Each point is reached from the start by the listed moves, each made 0, 1 or 2 times, or once backwards (-1), plus a little noise. Is the number of moves made odd or even? Then give how often each move was made.

Moves:
(1): [ 0.46  0.15  0.21 -0.15 -0.11]
(2): [-0.13  0.38 -0.15  0.14 -0.25]
(3): [-0.08  0.01  0.34  0.07  0.04]
Start: [-0.12  0.07 -0.06 -0.04  0.10]
Points:
[-0.56  0.85  0.35  0.38 -0.34] => even (0, 2, 2)
[ 1.01 -0.04  0.15 -0.55  0.09] => even (2, -1, -1)
[-0.76  0.71 -0.90  0.31 -0.32] => even (-1, 2, -1)

Moves:
(1): [ 0.44  0.17  0.04  0.06  0.04  0.05  0.12  0.18  0.02 -0.05  0.04]
(2): [-0.10  0.44  0.09  0.11  0.13 -0.01 -0.20  0.02  0.03  0.05 -0.17]
(3): [-0.02 -0.05  0.47 -0.10  0.02 -0.20 -0.05 -0.07 -0.04 -0.11  0.19]
(4): [-0.07  0.00  0.09  0.47 -0.18 -0.18  0.04  0.12  0.20  0.11  0.01]
(5): [-0.10 -0.25 -0.07  0.21  0.61  0.09 -0.21 -0.08 -0.01 -0.14  0.09]
(6): [-0.09  0.07  0.22  0.02 -0.04  0.56  0.13 -0.01  0.13 -0.01  0.11]
(7): [-0.08  0.16  0.03  0.04  0.04 -0.02  0.44 -0.03 -0.23 -0.11 -0.07]
(8): [-0.24  0.01  0.02 -0.13 -0.10 -0.04  0.06  0.57 -0.08  0.06 -0.09]
Start: [ 0.31 -0.11  0.01 -0.17 -0.48  0.29 -0.14  0.10  0.00 -0.20  0.36]
Points:
[ 0.73 -0.50  0.79 -0.26 -0.67  1.27 -0.06  0.18  0.46 -0.33  1.05] => even (1, -1, 1, 0, 0, 2, -1, 0)
[ 0.42  0.36  0.48 -0.04 -0.60  1.43  0.71  0.19  0.04 -0.36  0.54] => even (1, 0, 0, 0, 0, 2, 1, 0)
[ 0.30  1.01  1.04  1.38  0.22  0.43  0.35 -0.24  0.30 -0.46  0.41] => odd (1, 2, 1, 2, 1, 1, 2, -1)
[ 0.81  0.78  0.06 -0.94 -0.80 -0.25  0.07  1.50 -0.44 -0.09 -0.14] => even (2, 1, 0, -1, -1, -1, 0, 2)

Moves:
(1): [ 0.33 -0.12 -0.07  0.07 -0.09 -0.07 -0.09  0.05  0.00  0.08  0.19 -0.06]
(2): [ 0.11  0.36 -0.12 -0.05  0.09 -0.09 -0.16 -0.16 -0.10  0.07 -0.11 -0.14]
(3): [ 0.02  0.12  0.37 -0.09 -0.01 -0.07 -0.12 -0.09  0.15  0.04  0.12  0.15]
(4): [ 0.09  0.10  0.16  0.62 -0.03  0.09 -0.05  0.01 -0.03  0.12 -0.25 -0.11]
(5): [ 0.10 -0.15  0.13 -0.09  0.52  0.17  0.00  0.01 -0.04  0.16 -0.06  0.03]
(6): [ 0.05  0.16  0.00 -0.09 -0.15  0.37  0.04  0.14 -0.06  0.12  0.03 -0.08]
(7): [ 0.12  0.11  0.16  0.03  0.05 -0.16  0.44  0.02 -0.21 -0.12  0.13 -0.13]
(8): [ 0.03  0.12  0.01  0.02  0.05 -0.13 -0.04  0.43  0.05 -0.06  0.03  0.10]
(9): [ 0.15  0.06 -0.04 -0.03 -0.04  0.02  0.17  0.01  0.47 -0.14 -0.12 -0.14]
(10): [-0.22 -0.02 -0.06 -0.04 -0.01 -0.26  0.21  0.06  0.15  0.62 -0.10 -0.08]
(11): [-0.16  0.21 -0.19  0.20  0.13  0.11  0.05 -0.05  0.15  0.04  0.42 -0.04]
Start: [-0.38 -0.06 -0.18  0.19 -0.15  0.07  0.03  0.09  0.16  0.04 -0.37 -0.22]
Points:
[ 0.58  0.42 -0.25  0.93  0.61 -0.92  1.18  0.93  0.66  0.27 -0.80 -1.01] => odd (1, 1, -1, 1, 1, -1, 2, 2, 2, 1, 0)
[ 0.66 -0.05  0.18  1.56  0.14  0.89 -0.77 -0.42  0.83  0.09 -0.18 -0.43] => odd (2, 0, 1, 2, 1, 0, -1, -1, 1, -1, 1)
[-0.63  0.44 -0.29 -0.11  1.06 -0.10  0.91  1.13 -0.04  1.42 -0.90 -0.57] => odd (-1, 1, -1, 0, 2, 1, 1, 2, 0, 2, 0)
[ 0.23  1.27  0.66  0.97  0.20  0.81  0.56  0.55  0.76  0.22 -1.13 -0.81] => even (-1, 1, 1, 2, 1, 2, 1, 1, 2, 0, 0)

Moves:
(1): [ 0.06 -0.09 -0.14  0.07 -0.09  0.02 -0.38  0.02 -0.04 -0.05 -0.08  0.14
 -0.08  0.01 -0.20 -0.19  0.09 -0.04 -0.04]
(2): [ 0.05  0.26 -0.05  0.20  0.14 -0.02  0.04  0.09 -0.09  0.09  0.18  0.01
  0.07  0.19  0.10  0.03 -0.06  0.00 -0.06]
(3): [ 0.13  0.14  0.09 -0.24 -0.06  0.19 -0.08 -0.08  0.20  0.02  0.09 -0.11
  0.21  0.15 -0.17 -0.26 -0.11  0.07  0.32]
(4): [-0.03  0.03 -0.08  0.18  0.09 -0.09 -0.06  0.03  0.12 -0.05 -0.13 -0.11
  0.05  0.03 -0.05 -0.05  0.00  0.28  0.01]
(5): [-0.03 -0.12  0.06  0.03  0.03 -0.02  0.04  0.21 -0.13 -0.21 -0.01 -0.27
 -0.05  0.11  0.09 -0.17  0.13  0.04  0.11]
(6): [ 0.00 -0.16  0.02  0.02  0.15  0.23 -0.02  0.14 -0.11 -0.12 -0.15  0.22
  0.27  0.28  0.01  0.38  0.01 -0.13 -0.03]
(7): [ 0.04  0.04  0.08  0.03 -0.17 -0.04  0.03  0.05 -0.01  0.04 -0.03  0.07
 -0.02 -0.03  0.03 -0.01  0.00  0.08 -0.10]
(8): [-0.21 -0.10  0.02 -0.03  0.03 -0.19  0.04  0.31 -0.17  0.21  0.14 -0.15
 -0.06  0.00 -0.19 -0.05 -0.14 -0.09  0.01]
(9): [ 0.10 -0.10  0.16 -0.21 -0.04 -0.12 -0.27  0.25  0.34 -0.11 -0.16  0.00
  0.10  0.03  0.16  0.19  0.13 -0.19  0.10]
(10): [ 0.03 -0.10 -0.02 -0.10  0.08 -0.03  0.17  0.13  0.05  0.06  0.08  0.08
  0.06 -0.03  0.03  0.06  0.04  0.08  0.05]
(11): [-0.03  0.07  0.05  0.09 -0.06  0.04 -0.05  0.06 -0.01 -0.15  0.13 -0.07
 -0.17  0.03  0.00 -0.04 -0.04  0.05 -0.02]
(12): [-0.19 -0.26  0.01  0.11  0.09 -0.21  0.07 -0.09  0.13  0.01  0.00  0.21
  0.07  0.05 -0.12 -0.19  0.13 -0.08 -0.10]
(13): [-0.14 -0.07 -0.13  0.09 -0.13  0.16 -0.15 -0.10 -0.01 -0.14  0.23 -0.12
  0.17 -0.05  0.06  0.02  0.17 -0.03  0.00]
(14): [ 0.08  0.17  0.07 -0.19  0.13 -0.30  0.01  0.08  0.14 -0.30 -0.17  0.08
  0.26  0.08  0.11  0.13  0.04  0.07  0.12]
(15): [-0.16 -0.02  0.09 -0.03 -0.01  0.12 -0.22  0.08 -0.03  0.15 -0.05  0.04
 -0.13 -0.04  0.09 -0.13 -0.11  0.20 -0.13]
(16): [ 0.16 -0.03  0.07  0.07  0.08  0.04 -0.10  0.00 -0.10  0.00  0.00 -0.16
  0.06  0.00 -0.11  0.13  0.02  0.12 -0.05]
(17): [-0.15  0.20 -0.02  0.06  0.05  0.13  0.00 -0.11 -0.01  0.14  0.01  0.05
  0.06  0.10 -0.05  0.03  0.12  0.12  0.09]
(18): [ 0.06  0.08  0.08  0.20  0.20  0.02  0.13  0.24  0.18 -0.16  0.02  0.11
  0.23 -0.34 -0.21 -0.20  0.06 -0.03 -0.04]
Start: [-0.14  0.14  0.11  0.21  0.14 -0.28  0.14 -0.05  0.24  0.16 -0.08  0.15
 -0.05  0.02  0.03  0.05 -0.02  0.07 -0.01]
Points:
[-0.55 -0.62 -0.19 -0.02 -0.04 -0.76  1.01  0.21 -0.60  1.03 -0.05  0.66
 -0.10  0.08 -0.29  1.00 -0.23 -0.05 -0.39] => even (0, -1, -1, 0, -1, 1, 2, 2, -1, 2, -1, 0, 0, 0, -1, 0, 0, -1)
[-0.77 -0.98  0.69  0.89  1.27 -0.22 -0.29  1.11  1.41 -0.29 -0.67  1.05
  1.28 -0.40 -0.20  1.07  0.76  0.62 -0.69] => odd (-1, -1, -1, 2, -1, 2, 0, 0, 2, 2, 1, 2, 1, 0, 2, 2, 1, 2)
[-1.16 -0.27 -0.21  0.38  0.50 -0.76 -0.42  0.27  0.00 -0.21  0.27 -0.11
  0.47  0.06 -0.73 -0.31  0.28  0.81  0.11] => odd (1, -1, 0, 1, 0, 0, -1, 2, -1, 1, 1, 1, 2, 2, 1, 1, 1, 0)
[-0.98 -0.66  0.28  1.76  1.20 -0.80  1.56  1.70 -0.40  0.28  0.10  0.62
 -0.08  0.57  0.10 -0.32 -0.23  0.60 -0.98] => odd (-1, 2, -1, 2, 2, 2, 2, 1, -1, 2, 1, 2, -1, -1, 1, -1, -1, 1)
[ 0.47  0.94  1.03 -0.21  0.06  0.30 -0.13  0.41  0.53 -0.33  0.37 -1.37
  0.25  0.00 -0.14 -0.56  0.09  0.36  0.97] => odd (-1, 0, 2, -1, 2, -1, 0, 0, 1, -1, 1, -1, 0, 0, 0, 2, 1, 1)
[-0.17  0.17  0.68 -0.34  1.38 -0.12  1.03  1.09  0.33 -0.53 -0.10  0.31
  1.28 -0.05  0.14 -0.33  0.03  0.55  0.53] => odd (-1, 0, 1, -1, 2, 1, -1, 0, -1, 2, -1, 0, 0, 2, 2, 0, 0, 2)
[-0.94  0.70  0.31  1.51  0.85 -1.84  1.53  1.15 -0.39  0.24  0.72  0.09
 -0.29  0.25 -0.47 -0.99  0.30  0.49 -0.30] => even (0, 2, -1, 0, 2, -1, 2, 2, -1, 1, 2, 2, -1, 1, -1, 0, 2, 1)
[-0.82  0.70  0.12  1.17  0.60 -0.59  0.27  0.63 -0.28  0.02  0.40 -0.64
 -0.49 -0.08 -0.09 -0.66  0.36  0.23  0.01] => even (0, 1, -1, 0, 2, -1, -1, 1, 0, -1, 1, 0, 0, 0, 0, 0, 2, 1)
[ 0.36  0.32  0.33  0.05  0.62 -0.79 -0.76  0.66  1.06 -0.65 -0.98  0.39
  0.43 -0.10 -0.76 -0.63 -0.02  1.20  0.36] => even (2, -1, 1, 2, 0, 0, 0, 0, 0, 1, 1, 0, -1, 2, 1, 1, 0, 1)
